Each row is a point. Two turns around zero, p and q, are shown by what they do to some points. Write where each new point lands after one turn and then the other. Backwards means that the second turn is done in reverse. Each puzzle has new turns, and all numbers are rounded.

Turn p:
[ 0.16 -0.21] -> [0.14 0.22]
[0.10 0.12] -> [-0.15  0.05]
[ 0.01 -0.29] -> [0.27 0.11]
[-0.27  0.38] -> [-0.26 -0.38]
Turn q:
[-0.24 -0.21] -> [ 0.26 -0.19]
[-0.03  0.33] -> [-0.32 -0.10]
[ 0.27 -0.12] -> [0.06 0.29]
Where do these land?
q, then p: [-0.01 -0.14] -> [-0.07  0.12]
p, then q: [-0.43 -0.17] -> [0.27 0.38]
p, then q: [0.14 0.25] -> [ 0.02 -0.29]
q, then p: [0.18 0.29] -> [ 0.01 -0.34]
q, then p: [ 0.12 -0.23] -> [-0.23  0.13]

Turn p:
[-0.22  0.02] -> [ 0.00 -0.22]
[0.36 0.22] -> [-0.25  0.34]
[-0.14 -0.23] -> [ 0.24 -0.12]
Turn q:
[0.40 0.16] -> [0.07 0.43]
[-0.17 -0.17] -> [ 0.06 -0.23]
[-0.23  0.01] -> [-0.13 -0.19]
Where do these land?
q, then p backwards: [ 0.33 -0.18] -> [ 0.17 -0.34]
p, then q: [-0.22  0.12] -> [ 0.14 -0.20]
p, then q: [-0.12  0.19] -> [ 0.02 -0.22]
p, then q: [ 0.17 -0.36] -> [0.01 0.40]
q, then p: [-0.16  0.24] -> [ 0.04 -0.29]

Turn p:
[ 0.32 -0.09  0.19] -> [ 0.30  0.05 -0.24]
[ 0.27 -0.22  0.02] -> [ 0.31 -0.12 -0.10]
[-0.34  0.31 -0.01] -> [-0.41  0.17  0.11]
[-0.21  0.30 -0.21] -> [-0.42 -0.05  0.03]
[-0.03 -0.30  0.01] -> [ 0.23 -0.06  0.19]
Turn q:
[0.00 0.41 0.08] -> [-0.02 -0.20  0.37]
[-0.16 -0.46  0.12] -> [-0.12  0.01 -0.49]
[ 0.01  0.05 -0.35] -> [-0.01  0.32  0.15]
[0.15 0.00 0.14] -> [ 0.16 -0.13 -0.03]
Where do these land?
q, then p: [-0.14 -0.24  0.11] -> [-0.13 -0.22  0.15]
q, then p: [0.13 0.54 0.25] -> [0.53 0.29 0.07]
p, then q: [-0.18 -0.32 -0.07] -> [ 0.17 -0.29 -0.17]
q, then p backwards: [0.08 0.25 0.05] -> [-0.12 -0.21 -0.11]
p, then q: [ 0.01  0.14 -0.23] -> [-0.18  0.10 -0.17]
q, then p: [ 0.10 -0.37 -0.11] -> [-0.23 -0.27 -0.18]

Turn p:
[-0.07 -0.07  0.10  0.18] -> [ 0.00 -0.18  0.04  0.14]
[-0.38  0.02 -0.09 -0.18] -> [-0.28 -0.14 -0.11 -0.27]
[ 0.14  0.04  0.39 -0.04] -> [ 0.38 -0.12 -0.13  0.02]
[ 0.39  0.24 -0.35  0.29] -> [0.06 0.36 0.51 0.15]
[ 0.01 -0.16  0.16 -0.07] -> [ 0.07 -0.06 -0.21  0.08]
[ 0.07 -0.29 -0.42  0.13] -> [-0.37  0.25  0.06  0.29]
[-0.16  0.23  0.22 -0.31] -> [ 0.15 -0.12 -0.16 -0.40]
Turn q:
[ 0.14 -0.30  0.20 -0.06] -> [0.19 0.08 0.05 0.33]
[-0.01  0.35 -0.01 -0.45] -> [ 0.03  0.03  0.46 -0.34]
[ 0.11  0.13 -0.14  0.27] -> [ 0.04 -0.11 -0.28 -0.16]
[-0.08 -0.07 -0.19 -0.13] -> [-0.12 -0.18  0.12  0.04]
[0.18 0.08 0.21 0.53] -> [ 0.19  0.21 -0.53 -0.05]
[-0.33 -0.20 -0.06 -0.16] -> [-0.32 -0.01  0.18  0.20]
Where do these land?
p, then q backwards: [ 0.14 -0.25 -0.33 -0.18] -> [-0.32 -0.03  0.28  0.20]
q, then p: [ 0.03 -0.03  0.35  0.18] -> [ 0.07  0.14  0.34 -0.13]
p, then q backwards: [-0.04  0.22  0.18  0.31] -> [ 0.21 -0.08 -0.17 -0.32]
q, then p: [-0.30 -0.26 -0.27 -0.07] -> [-0.25 -0.39 -0.06  0.15]
p, then q backwards: [ 0.16  0.32  0.08 -0.24] -> [ 0.23  0.33  0.17 -0.03]

Turn p:
[ 0.26  0.13 -0.05 -0.42 -0.07  0.03] -> [-0.06  0.10  0.21  0.05 -0.41 -0.21]
[ 0.16  0.05 -0.11  0.32  0.08 -0.05] -> [ 0.19 -0.29 -0.05  0.14  0.10  0.02]
[ 0.04  0.01 -0.31  0.04  0.35 -0.01] -> [ 0.28 -0.23 -0.03 -0.25 -0.03 -0.17]
[ 0.16 -0.37  0.15  0.28 -0.33 -0.36] -> [-0.31 -0.11 -0.06  0.42  0.42 -0.17]
[ 0.18  0.01 -0.36  0.09  0.02  0.31] -> [ 0.11 -0.35  0.31 -0.13 -0.09  0.08]
[-0.44  0.08 -0.07  0.00  0.12  0.13] -> [ 0.02  0.07 -0.18 -0.38  0.02  0.24]
[-0.21  0.19  0.38 -0.31  0.00 -0.26] -> [-0.10  0.48 -0.33  0.07 -0.18 -0.05]
[ 0.23  0.07  0.11 -0.22 -0.40  0.01] -> [-0.29  0.09  0.20  0.29 -0.24 -0.01]
[-0.37 -0.17  0.26  0.22  0.24  0.19] -> [ 0.18  0.24 -0.09 -0.21  0.40  0.27]
Turn q:
[ 0.10  0.28 -0.06 -0.07 -0.27  0.60] -> [-0.10 -0.28  0.14 -0.26  0.21  0.56]
[ 0.00  0.06 -0.13  0.10  0.28 -0.07] -> [ 0.06  0.07 -0.21 -0.12 -0.21 -0.06]
[-0.23 -0.37 -0.05  0.25 -0.05 -0.08] -> [-0.16 -0.06  0.18 -0.09 -0.09 -0.43]
[ 0.14  0.11  0.20 -0.40  0.14  0.14] -> [ 0.00 -0.05 -0.32  0.20  0.26  0.24]
[ 0.06 -0.03 -0.05  0.10 -0.42 -0.09] -> [0.12 0.00 0.43 0.03 0.05 0.00]
[-0.01  0.08 -0.17 -0.55  0.36 -0.23] -> [ 0.23  0.33 -0.52  0.01  0.29 -0.05]
[-0.23  0.16 -0.06  0.22 -0.10 -0.02] -> [-0.15  0.18  0.19 -0.15 -0.16  0.05]
[-0.22  0.12  0.28  0.34 -0.10 -0.17] -> [-0.27  0.18  0.25  0.18 -0.31 -0.01]
[ 0.40 -0.41  0.04  0.00  0.16 -0.07] -> [ 0.27 -0.37 -0.16  0.20 -0.03 -0.29]
Where do these land?
p, then q: [ 0.13  0.19 -0.17  0.39  0.14  0.10] -> [ 0.14 -0.47 -0.02  0.01  0.01 -0.16]
q, then p: [ 0.16  0.12 -0.04 -0.68 -0.17 -0.09] -> [ 0.70 -0.17  0.11 -0.07 -0.07 -0.06]
q, then p: [-0.40 -0.22 -0.10  0.13  0.17 -0.01] -> [-0.25  0.09 -0.37 -0.14 -0.14 -0.13]
p, then q backwards: [-0.29  0.05  0.19  0.40  0.09 -0.22] -> [ 0.13  0.10  0.03 -0.49  0.24  0.12]
q, then p: [ 0.03  0.24  0.07  0.01 -0.11  0.50] -> [-0.01  0.22  0.33 -0.35  0.13  0.18]
p, then q backwards: [ 0.11 -0.18 -0.14 -0.18 -0.25 -0.42] -> [-0.29 -0.39  0.25  0.09  0.17  0.01]
q, then p backwards: [ 0.11 -0.16  0.05 -0.29  0.11 -0.25] -> [ 0.12 -0.05  0.22  0.14  0.19 -0.28]
p, then q: [-0.20 -0.14  0.06  0.28  0.09  0.04] -> [ 0.02 -0.12 -0.34 -0.13 -0.02  0.01]
p, then q: [ 0.35  0.10  0.09 -0.05 -0.09  0.35] -> [-0.18 -0.23  0.21  0.31 -0.14  0.17]

Turn p:
[ 0.07  0.10  0.35  0.26  0.19  0.18 -0.19 -0.28] -> [-0.24  0.36 -0.02 -0.10 -0.13  0.05  0.30 -0.29]
[-0.06 -0.31  0.12 -0.34  0.07 -0.02 -0.18 -0.52] -> [-0.38  0.31 -0.04  0.32  0.39  0.20 -0.01  0.06]
[ 0.28 -0.09 -0.17  0.16 -0.05  0.11  0.27  0.44] -> [ 0.19 -0.49 -0.17 -0.03 -0.27 -0.10  0.15  0.10]
[ 0.06  0.11 -0.13  0.07  0.18  0.08  0.51  0.30] -> [ 0.11 -0.55 -0.04 -0.04 -0.19 -0.01 -0.08 -0.26]
[-0.09  0.01  0.05 -0.10 -0.23  0.22  0.29  0.33] -> [ 0.07 -0.28 -0.18  0.02 -0.06 -0.41 -0.17 -0.04]
[-0.19 -0.07  0.02  0.39  0.17 -0.09 -0.18 -0.07] -> [-0.03  0.26  0.21  0.05 -0.36  0.15  0.02 -0.02]
[ 0.03  0.05  0.11  0.06  0.04 -0.36 -0.10  0.09] -> [-0.07  0.04  0.11 -0.29 -0.08  0.15 -0.09  0.17]
[ 0.01  0.29 -0.18  0.06 -0.50  0.00  0.05 -0.10] -> [ 0.48  0.17 -0.26 -0.12  0.12 -0.09 -0.13 -0.01]
[-0.12 -0.08 -0.18 -0.55  0.14 -0.13 -0.48 -0.19] -> [-0.12  0.18  0.42  0.18  0.57  0.07  0.02  0.27]
Turn q:
[ 0.19  0.33 -0.11  0.13 -0.14  0.33  0.06 -0.21] -> [ 0.22  0.00  0.12  0.09  0.05  0.15  0.32 -0.39]
[ 0.10 -0.06  0.08  0.20 -0.20 -0.22 -0.10  0.34] -> [ 0.04 -0.16  0.02 -0.21  0.11 -0.23  0.18  0.32]
[-0.28 -0.35 -0.25  0.14  0.19  0.09 -0.22 -0.23] -> [ 0.05 -0.22 -0.01  0.03 -0.46 -0.09 -0.37 -0.15]
[-0.15 -0.32  0.34 -0.33 -0.26  0.24  0.34  0.14] -> [ 0.17  0.43 -0.58 -0.02 -0.03  0.09  0.00  0.22]
[ 0.15 -0.17  0.06 -0.35 -0.08 -0.10  0.20 -0.23] -> [ 0.10  0.23 -0.19  0.13  0.29  0.00 -0.29 -0.06]
[-0.38  0.02  0.15 -0.06 -0.18 -0.13 -0.16  0.27] -> [-0.09  0.15  0.01  0.08 -0.23 -0.20  0.12  0.42]
[-0.05  0.33 -0.04  0.15  0.37 -0.33  0.28 -0.12] -> [-0.23  0.12  0.50 -0.20  0.13  0.27 -0.16 -0.04]
[ 0.31 -0.36 -0.16 -0.20  0.09  0.08 -0.38  0.27] -> [-0.23 -0.42 -0.43  0.06  0.09 -0.31 -0.04 -0.06]
[ 0.14  0.32  0.21  0.31  0.34 -0.04 -0.26 -0.22] -> [-0.06 -0.40  0.39  0.16  0.04  0.39  0.06  0.02]
[-0.01  0.25 -0.29  0.02 -0.12  0.08  0.24  0.00] -> [ 0.02  0.24  0.16 -0.13  0.01 -0.08  0.18 -0.29]
Where do these land?
p, then q: [-0.08 -0.18  0.06  0.00 -0.06 -0.37 -0.44 -0.08] -> [-0.30  0.11 -0.02  0.03 -0.08  0.09  0.48  0.20]
p, then q: [-0.32 -0.07 -0.10  0.06  0.30 -0.34 -0.19 -0.10] -> [ 0.09 -0.07 -0.09  0.25 -0.15  0.28  0.35  0.26]
p, then q: [ 0.34  0.07 -0.07  0.15 -0.07  0.14  0.30 -0.16] -> [ 0.14  0.02 -0.08 -0.11  0.02 -0.09 -0.14 -0.47]
q, then p: [-0.34  0.13 -0.14  0.17 -0.13 -0.02 -0.48  0.00] -> [-0.06  0.10 -0.38 -0.19 -0.30 -0.02 -0.27  0.27]
p, then q backwards: [-0.48 -0.32 -0.19 -0.16 -0.18 -0.39 -0.12 -0.25] -> [-0.25 -0.06  0.36 -0.32  0.12 -0.42  0.08 -0.40]
q, then p: [ 0.21  0.28  0.12  0.01 -0.07  0.04  0.36  0.33] -> [-0.07 -0.37  0.11  0.02  0.20 -0.04 -0.13 -0.42]
q, then p: [ 0.31  0.31  0.28 -0.19  0.05  0.49  0.18 -0.09] -> [ 0.19 -0.14 -0.11  0.34 -0.09  0.07  0.20 -0.59]
p, then q: [ 0.30 -0.05 -0.17 -0.15  0.10  0.20  0.19  0.25] -> [ 0.10 -0.03 -0.24 -0.32  0.01 -0.04 -0.35 -0.01]
p, then q backwards: [ 0.06 -0.18  0.20  0.13  0.06  0.24  0.19  0.12] -> [-0.08 -0.07 -0.17 -0.09  0.08  0.23 -0.26  0.17]
